Rows are points. Each copy is the shape, with its points in the same order, turned, moved and blurred by noise. Some copies are also mirrored. Which?

Shape (7 x 3)
[[22,17,0],
[-47,-4,-4],
[2,28,-20],
[-47,-7,17],
[38,6,11],
[-31,-11,-36],
[18,13,-39]]
Copy 1 (7 x 3)
[[-20,2,17],
[39,27,-22],
[-20,15,-13],
[45,30,-2],
[-20,-12,33],
[20,1,-36],
[-28,-9,-23]]
Copy 1 is: mirrored
Copy 2 (7 x 3)
[[-28,23,2],
[27,-28,5],
[-24,-5,-9],
[30,-18,26],
[-29,47,3],
[22,-21,-24],
[-26,10,-41]]
Copy 2 is: only turned
Copy 3 (7 x 3)
[[10,-14,-16],
[-50,-18,29],
[-18,-31,-26],
[-32,-17,46],
[29,1,-16],
[-60,-5,-3],
[-19,-11,-42]]
Copy 3 is: mirrored

Shape (8 x 4)
[[-6,28,0,-8],
[-12,20,-16,-26],
[29,-16,26,10],
[25,25,8,6],
[31,5,-3,27],
[-22,-24,32,6],
[25,21,-2,-27],
[0,-20,23,23]]
Copy 1 (8 x 4)
[[23,-3,-7,-1],
[11,7,-25,2],
[-14,-28,27,-34],
[17,-3,17,-27],
[-2,1,39,-25],
[-20,-46,5,12],
[16,1,-17,-37],
[-17,-32,31,0]]
Copy 1 is: mirrored
Copy 2 (8 x 4)
[[-10,-20,-25,-24],
[-26,-24,-13,-8],
[39,-3,7,-3],
[30,-26,-6,-31],
[30,-17,25,-24],
[8,36,-12,5],
[11,-44,-19,-7],
[20,21,11,-6]]
Copy 2 is: mirrored
Copy 3 (8 x 4)
[[-29,-9,0,3],
[-27,16,6,-6],
[26,-34,-21,-2],
[-18,-23,-27,6],
[4,-21,-33,25],
[26,-25,31,-4],
[-24,-1,-27,-20],
[27,-33,7,12]]
Copy 3 is: mirrored
Copy 4 (8 x 4)
[[2,-1,-12,17],
[-18,-2,0,15],
[15,41,-27,-29],
[18,1,-32,-6],
[27,9,-16,-33],
[11,60,4,9],
[-19,-3,-34,-12],
[24,49,-6,-14]]
Copy 4 is: only turned

Shape (9 x 6)
[[-39,-10,-24,2,15,-3],
[-8,6,-17,21,-44,-17],
[-2,-15,-10,-17,-21,16],
[2,19,-37,5,9,17],
[14,-13,14,29,45,8],
[6,5,-46,2,10,10],
[20,1,-5,11,0,36],
[12,20,23,15,-10,-17],
[20,8,10,33,7,-31]]
Copy 1 (9 x 6)
[[18,-25,-1,-8,-34,20],
[-26,7,4,28,-18,34],
[0,20,10,6,-36,-12],
[-14,-36,12,4,-18,-14],
[3,-10,17,-60,10,1],
[-4,-35,29,4,-24,-10],
[-27,0,9,-23,-14,-24],
[-15,14,-7,-1,24,14],
[-11,0,18,-15,26,28]]
Copy 1 is: mirrored
Copy 2 (9 x 6)
[[16,6,-2,37,9,-31],
[35,-17,18,-19,22,-6],
[-11,11,1,-6,32,-13],
[22,31,-4,22,28,12],
[-17,9,14,42,-21,29],
[22,37,12,21,28,2],
[-15,13,8,11,28,30],
[13,-8,-3,-16,-15,24],
[21,-2,22,2,-29,27]]
Copy 2 is: only turned
Copy 3 (9 x 6)
[[20,-2,34,33,32,-13],
[37,-9,12,-26,5,-33],
[12,18,30,10,-17,-19],
[3,32,3,13,27,-31],
[-42,-13,5,14,27,10],
[8,39,11,7,29,-17],
[-28,23,12,0,0,-27],
[3,-23,-20,-6,-6,-19],
[-3,-24,-22,-17,20,3]]
Copy 3 is: only turned

Shape (15 x 9)
[[26,-12,11,25,-15,-33,32,-15,47],
[40,-6,40,17,-7,-1,35,-43,8],
[21,-6,-17,-19,22,3,-41,24,-30],
[13,-15,24,21,19,9,18,-25,24],
[3,-6,-39,-3,-5,-20,-11,13,-12],
[-10,6,14,21,22,25,38,-15,34],
[22,7,-18,-50,22,-6,-18,21,-15],
[-18,-4,12,44,26,-20,34,-36,9],
[2,-14,36,-4,-7,2,-14,-35,32],
[13,-12,-15,-14,37,-41,4,11,-4],
[-10,6,12,28,42,-16,11,-24,28],
[23,11,15,-15,-2,21,-38,6,15],
[37,32,-42,-33,26,-8,-31,-7,-18],
[11,16,12,41,19,-42,22,11,10],
[-18,16,10,-7,8,-27,11,1,-7]]
Copy 1 (15 x 9)
[[38,-21,9,13,-27,26,16,27,56],
[30,-16,13,1,-54,21,33,39,-3],
[-15,-30,-15,20,22,20,-5,-39,-35],
[44,-13,6,-5,-9,14,10,34,-5],
[-19,-31,-8,3,18,4,7,-29,18],
[49,8,17,-33,1,15,0,30,6],
[1,-4,-23,14,11,26,14,-56,-20],
[52,-37,10,-27,-11,-23,1,29,16],
[22,11,-27,18,-24,6,-2,36,4],
[35,-34,-11,20,10,4,15,-42,8],
[60,-26,-10,-17,-4,-3,-13,16,9],
[-4,4,-19,17,-7,43,-22,-1,-21],
[-7,-34,-47,-14,3,41,8,-53,-18],
[43,-47,25,-3,-19,4,-16,-7,29],
[21,-6,1,-7,-19,-16,-7,-27,10]]
Copy 1 is: only turned
Copy 2 (15 x 9)
[[11,26,4,-3,19,23,1,40,50],
[34,57,-22,17,8,38,-14,23,-3],
[-25,-35,-12,9,-40,15,-5,-48,-7],
[-11,37,3,2,7,32,-1,20,0],
[-3,-34,20,-3,-3,8,2,-28,14],
[-16,38,20,-16,10,13,-11,35,-22],
[-17,-22,-15,-25,-39,19,10,-39,-1],
[11,50,43,25,8,4,2,13,2],
[-5,18,-34,18,11,25,29,23,-7],
[-23,15,22,-6,-33,15,16,-28,29],
[-8,30,37,15,-11,11,23,26,-1],
[-23,-24,-33,-8,-23,19,-4,19,-16],
[15,-39,7,-27,-59,28,17,-29,-11],
[10,21,28,20,-18,-3,-18,17,35],
[6,12,2,-7,-19,-26,16,-5,6]]
Copy 2 is: mirrored

Shape (14 x 11)
[[28,33,2,-15,17,31,-2,4,30,-4,-31],
[-28,39,-6,14,13,-29,13,16,8,38,-9],
[-11,5,25,-10,-29,-4,-7,2,33,3,20],
[12,13,-27,13,16,-2,38,-23,2,-25,16],
[-22,-1,-17,37,11,17,38,-17,-8,-2,-2],
[-34,16,4,13,4,16,-17,14,-8,-7,7],
[-4,-11,1,6,-22,-20,20,2,-9,-27,-12],
[28,-19,-12,21,21,-22,-17,5,27,36,20],
[26,-5,-17,25,-29,28,11,22,38,30,-1],
[21,-2,0,-2,-3,-8,10,23,-26,-12,-39],
[23,-21,-35,-22,-2,12,25,-14,0,28,-24],
[12,9,3,22,-7,-28,-8,-7,27,-17,-12],
[2,18,-29,-8,-11,3,-6,15,38,35,-12],
[-17,-15,1,-8,29,-20,13,11,16,-13,6]]
Copy 1 (14 x 11)
[[-23,-36,15,-15,24,0,6,39,-10,-20,-4],
[-17,42,-4,-29,-22,-26,5,1,-3,-6,-18],
[17,1,-19,-20,21,19,-14,-12,29,-12,-19],
[-15,-8,-20,14,-3,-4,-24,6,-20,21,38],
[6,-8,-15,13,-20,-25,-18,-2,-29,32,-7],
[-18,-6,-5,-3,-11,18,-7,-23,-9,7,-42],
[16,7,14,5,-11,17,-36,6,10,26,2],
[0,3,15,-28,29,-25,22,-41,10,11,24],
[21,-3,8,-30,60,-22,-10,6,-20,15,-14],
[3,7,52,3,-6,22,-10,28,-5,22,-2],
[15,2,29,35,29,-31,-1,22,-5,4,9],
[2,-11,17,-36,-4,3,-33,-7,9,-3,17],
[-6,14,14,-18,39,-29,-8,4,1,-22,-18],
[-23,-3,-1,1,-8,-5,-5,-7,36,26,2]]
Copy 1 is: mirrored
Copy 2 (14 x 11)
[[13,-13,-20,0,-14,-12,-14,23,0,-28,-38],
[-19,5,-27,-14,2,-17,-20,9,-14,-10,56],
[14,13,-5,-26,7,20,-20,-40,-17,4,-2],
[-12,-13,-22,-21,42,11,30,19,23,3,-10],
[-37,3,-6,-6,44,-8,38,4,-8,-6,5],
[1,23,-25,7,3,9,27,-16,-26,-24,8],
[-3,41,7,-21,18,2,26,13,5,25,-8],
[-5,-39,16,-2,-14,18,-3,-22,33,3,29],
[-13,-45,20,-11,-16,0,2,-8,-34,21,-21],
[19,26,14,8,-7,-21,22,34,12,13,-6],
[-10,-22,10,15,16,-39,-4,1,18,22,-28],
[1,14,6,-46,-11,6,11,-3,21,-5,-1],
[-15,-22,-21,2,-26,-14,-24,-7,-9,15,-2],
[-23,25,-7,5,11,29,-11,2,27,4,8]]
Copy 2 is: mirrored

Shape (15 x 12)
[[-43,12,8,-39,4,25,-8,-24,-21,29,-18,-16],
[-48,15,17,22,-21,16,9,8,-8,-30,-13,-20],
[19,-3,-2,-3,-4,15,-18,10,30,-21,-18,-33],
[-5,5,-16,-28,-1,1,-13,-15,-4,-21,27,27],
[24,-27,-16,-24,-23,-15,-1,19,-16,-24,31,-24],
[-20,-1,21,-22,-19,-24,-24,-37,-25,-21,-1,38],
[-49,-29,6,25,2,-21,-34,1,18,-25,-4,-22],
[-46,-22,-27,-7,-22,7,19,-38,2,18,5,-13],
[-7,-6,40,-24,-23,40,34,29,22,23,21,21],
[-4,-41,-25,23,-9,21,25,6,-2,-19,8,12],
[21,14,-13,-42,21,-28,-3,-23,31,9,-26,24],
[-34,-23,-22,-5,-33,8,1,-4,-32,16,-5,38],
[20,28,-2,-36,-35,32,1,-16,26,31,6,7],
[-4,2,30,25,19,-4,-22,-19,-29,-2,-37,21],
[4,28,30,14,-5,-19,12,19,-14,-6,25,41]]
Copy 1 (15 x 12)
[[-6,15,25,16,7,-40,11,-16,41,14,-36,2],
[-20,31,8,-24,8,-15,12,24,18,0,14,45],
[9,-16,-17,-9,9,-26,2,-34,14,-3,37,23],
[-14,3,-15,-3,16,3,6,-17,24,-36,-17,-24],
[-10,1,18,15,8,0,34,-40,0,-60,39,3],
[0,14,-9,20,-24,-3,2,13,60,-39,-18,-11],
[-17,27,-8,-18,-17,-12,27,11,29,17,52,-8],
[-17,52,2,40,23,-3,15,-14,13,17,-8,-1],
[-46,-1,-14,-2,-26,-20,-1,-39,-38,-8,-44,32],
[-6,40,-22,3,19,1,17,-3,-36,-24,16,-1],
[4,-22,-10,22,0,-6,-57,-39,24,-6,-2,-29],
[-21,27,-11,49,6,-22,18,27,-3,-25,-17,-12],
[-16,-29,-26,32,29,-2,1,-53,14,-7,-36,25],
[43,-1,2,4,-26,-17,-4,24,16,-3,-9,7],
[-21,-28,3,-11,-23,21,-12,25,-10,-40,-17,11]]
Copy 1 is: mirrored
Copy 2 (15 x 12)
[[32,-48,-4,13,-26,8,-39,-10,-25,32,2,-16],
[-5,20,16,-34,-5,15,-27,-1,-22,40,19,-7],
[1,13,2,-4,6,30,-7,-48,-24,-26,3,-13],
[-7,-58,8,-34,11,2,-10,-10,-10,-15,-7,9],
[-24,-24,28,-3,12,0,17,0,-31,-47,21,-21],
[-14,-51,-5,-44,-37,-30,-29,-10,-15,-8,6,22],
[-12,14,-33,-31,3,21,-50,5,-16,-16,37,-6],
[-17,-45,-14,-8,-6,8,-29,-1,8,26,16,-55],
[-6,-3,43,20,-5,3,-21,13,17,5,-56,-5],
[-39,-11,-3,-33,-1,35,12,13,-8,-6,-16,-37],
[25,-38,-35,-14,5,-29,0,-52,-3,-26,-31,-7],
[0,-45,3,-39,-43,9,-6,28,11,4,-1,-27],
[12,-41,31,17,-11,7,-1,-50,30,3,-21,-7],
[0,-7,-42,-25,-48,6,-2,-9,-31,14,-7,31],
[-9,-5,8,-24,1,-25,19,17,5,5,-17,43]]
Copy 2 is: only turned

Shape (15 x 12)
[[-39,-21,-1,4,34,-11,-6,20,-16,-5,-4,-11],
[8,-30,-23,-6,10,-23,23,19,30,-27,1,42],
[17,19,-11,18,17,49,-3,-32,-13,-3,-15,-18],
[16,-24,5,-26,6,-14,-1,18,7,-4,20,24],
[-33,4,16,8,21,-11,-28,3,-28,-20,13,16],
[27,12,2,13,-16,-2,30,-10,-8,-15,-49,-16],
[-8,16,-1,17,-14,-6,4,6,33,-6,-33,-24],
[7,-32,-13,-9,-25,9,16,29,6,-9,2,36],
[-25,-14,31,30,44,20,-25,-33,-24,15,-4,5],
[28,-33,-10,-19,-18,28,-3,-20,15,-19,-12,5],
[-7,-22,-3,3,33,-10,-39,17,-20,10,6,21],
[-15,17,6,-5,21,22,4,-29,-10,18,-25,2],
[-22,-11,-14,15,15,-12,-21,-21,-25,13,5,9],
[14,28,0,42,-18,3,30,3,14,-1,-30,-35],
[-5,-31,-6,-14,7,-13,23,-3,14,-5,21,10]]
Copy 1 (15 x 12)
[[9,-5,11,-4,-45,-13,-20,-25,8,49,-16,12],
[-11,-12,-4,-39,-17,-34,-34,7,-20,-13,-15,26],
[2,-31,25,-3,-2,33,8,-15,12,17,54,-23],
[-1,17,-19,-25,3,-22,-19,-7,4,9,-13,23],
[30,-6,2,2,-38,-6,-27,-4,46,25,-11,-1],
[2,-45,4,15,-13,-14,38,-27,-13,-11,29,10],
[15,-4,40,15,-19,-11,19,-12,-24,0,6,18],
[-4,-20,5,-29,17,-22,-25,-12,7,1,-3,48],
[10,-7,29,-11,-30,-16,-23,-31,45,47,23,-42],
[-8,-15,1,-4,36,-5,-26,-26,-18,-1,30,8],
[34,1,-5,-35,-10,-11,-17,-7,19,47,-12,-10],
[-14,-18,22,18,-10,-6,12,2,23,36,30,-22],
[10,-18,17,-8,-11,3,-9,-14,28,28,-25,-26],
[7,-23,35,3,-28,0,50,-24,-12,-13,25,20],
[-30,4,4,-21,-7,-10,-22,-17,-1,10,-18,18]]
Copy 1 is: only turned
Copy 2 (15 x 12)
[[-36,-2,11,-3,40,13,-14,-10,-18,-17,-30,-7],
[-60,48,31,10,15,-29,16,10,-9,-24,11,20],
[-23,33,-34,15,-1,21,-30,8,13,52,-27,11],
[-43,-4,25,-2,10,-28,9,19,7,-6,10,15],
[-35,-10,20,0,29,10,4,-42,8,12,-22,-2],
[-20,45,-31,19,-31,23,11,14,-8,4,-2,-18],
[13,45,4,15,-9,9,-18,0,-19,-5,-2,-13],
[-53,17,6,8,8,-15,2,10,-23,-2,42,24],
[-17,5,-11,-21,59,14,2,-10,6,50,-37,-10],
[-39,35,3,-20,-17,5,-9,33,-1,25,17,30],
[-40,-17,16,-7,29,-20,5,-11,-20,16,-33,14],
[-8,18,-6,24,27,32,2,16,5,35,-22,5],
[-17,4,-7,-8,33,8,12,-20,-4,11,-32,29],
[8,51,-40,27,-16,4,-19,-3,-7,-4,1,-22],
[-37,21,11,-7,27,-9,1,20,14,-23,8,22]]
Copy 2 is: only turned
Copy 3 (15 x 12)
[[3,17,50,2,-12,-3,-20,38,16,16,7,-29],
[-23,-9,16,28,26,14,-49,-11,13,16,-22,-12],
[19,9,3,-35,13,-20,48,-1,-20,-2,4,-12],
[12,-10,5,44,11,9,-13,-3,28,13,-12,-29],
[-3,-1,46,22,-6,-34,6,37,17,-21,20,-28],
[16,-26,-11,-39,17,11,-6,20,1,-12,1,26],
[-28,-2,-9,-38,-20,3,-1,15,18,-6,-3,2],
[-10,-23,-11,32,19,4,-23,-5,1,41,8,-18],
[34,5,37,7,-42,-33,20,23,-33,-21,1,-29],
[-4,-26,-12,3,25,27,13,-8,-18,16,-1,-30],
[12,-6,39,29,-3,-27,2,35,16,12,-21,-43],
[18,26,-4,-3,-6,-13,18,28,-22,-20,-8,0],
[3,2,44,24,-13,-11,23,33,-11,9,-6,-5],
[-1,-7,-8,-53,-16,-11,6,-4,16,8,6,34],
[6,12,19,31,2,23,-18,-11,11,11,2,-6]]
Copy 3 is: mirrored
